Every row gives one point. Each copy is the shape, with its points in the same order, turned, moved and blurred by noise. Is it also mirrored, or only turned?
In the rows, 128 means zero.

Shape, 5 rows:
[[119 149]
 [132 150]
 [108  78]
 [176 142]
 [110 139]]
Copy 1 (5 x 2):
[[118 132]
 [117 122]
 [190 145]
 [124  74]
 [125 138]]
Copy 1 is: mirrored
Copy 2, 5 rows:
[[133 143]
 [146 140]
 [ 93  84]
 [185 112]
 [121 138]]
Copy 2 is: only turned
Copy 3 (5 x 2):
[[150 140]
 [140 145]
 [115  78]
 [ 97 174]
 [153 126]]
Copy 3 is: mirrored

Shape, 8 rows:
[[100 106 105]
 [142 154  97]
 [176 135 130]
 [106 147 122]
 [114 102 126]
 [ 68 139 130]
 [ 99 163  90]
 [161 139 126]]
Copy 1:
[[ 78 143 136]
 [124 184 132]
 [159 160 165]
 [111 155 109]
 [ 96 131 141]
 [ 88 130  86]
 [ 95 189 101]
 [149 163 147]]
Copy 1 is: mirrored
Copy 2:
[[112 113  85]
 [127 172 114]
 [167 152 139]
 [100 136 122]
 [131 104 102]
 [ 72 104 120]
 [ 84 157 106]
 [151 153 134]]
Copy 2 is: only turned
Copy 3, 8 rows:
[[125 121  96]
 [158 150 141]
 [143 119 173]
 [118 155 121]
 [114 109 115]
 [ 85 156  99]
 [141 173 111]
 [138 129 166]]
Copy 3 is: only turned

Shape, 10 rows:
[[ 76 126 154 143]
 [105 109 126 155]
 [125 135 130  90]
 [ 93 147 131 163]
 [166  99 123  87]
 [171 120 109  85]
 [ 97 114 147 146]
 [171 117 131  71]
 [111 138 148 151]
 [124 129 162 152]]
Copy 1 (10 x 4):
[[ 73 126 116 135]
 [105 111 139 145]
 [137 153 111 107]
 [ 94 136 124 171]
 [168 135 144  80]
 [183 145 132  95]
 [ 86 121 133 137]
 [172 155 136  75]
 [ 96 148 140 140]
 [ 90 148 158 132]]
Copy 1 is: only turned
Copy 2, 10 rows:
[[107 112  92 180]
 [131  85  97 149]
 [105 146 114 120]
 [144 113  89 174]
 [110 124 142  80]
 [127 137 139  71]
 [120  98 102 161]
 [107 147 153  79]
 [132 111 111 168]
 [132 118 134 170]]
Copy 2 is: only turned

Shape:
[[152 113 131 124 162 150]
 [156 118 135 116 132 124]
 [ 92  97  98 114  69 131]
 [136  86 148 120  76 110]
 [179 165 108 168 134 135]
 [137 136 117 123 159 163]
 [120 105 105 108 182 111]
 [ 99 126 126  99 124 114]
 [157 111 121 115  78 127]
 [163 109 161 104 153 115]
 [140  80 115 115 153 140]
 [ 93 107 155 167  59 126]]
Copy 1 (12 x 6):
[[129 135 164 151 138 157]
 [144 108 145 140 130 136]
 [127 124  55 157 113 127]
 [171 109  99 175 101 111]
 [165 157 148  90 170 139]
 [117 143 152 123 135 169]
 [ 83 120 157 163 149 130]
 [101 109 118 132 112 120]
 [172 101  98 141 128 134]
 [145 104 176 156 119 130]
 [119 123 143 180 143 150]
 [165 166  75 158  80  98]]
Copy 1 is: only turned
Copy 2 (12 x 6):
[[148 113 140 133 120 160]
 [144 139 132 134 104 128]
 [ 99  94 108 100 114  64]
 [118 115 133 146  70  75]
 [104 168 112 108  91 183]
 [135 122 139 114 135 159]
 [170 105  92 147 151 143]
 [127 124 123 137 148  96]
 [119 137 132 109  75  93]
 [166 132 149 163 108 135]
 [165  85 122 128 110 131]
 [ 51 111 133 153  92  80]]
Copy 2 is: only turned
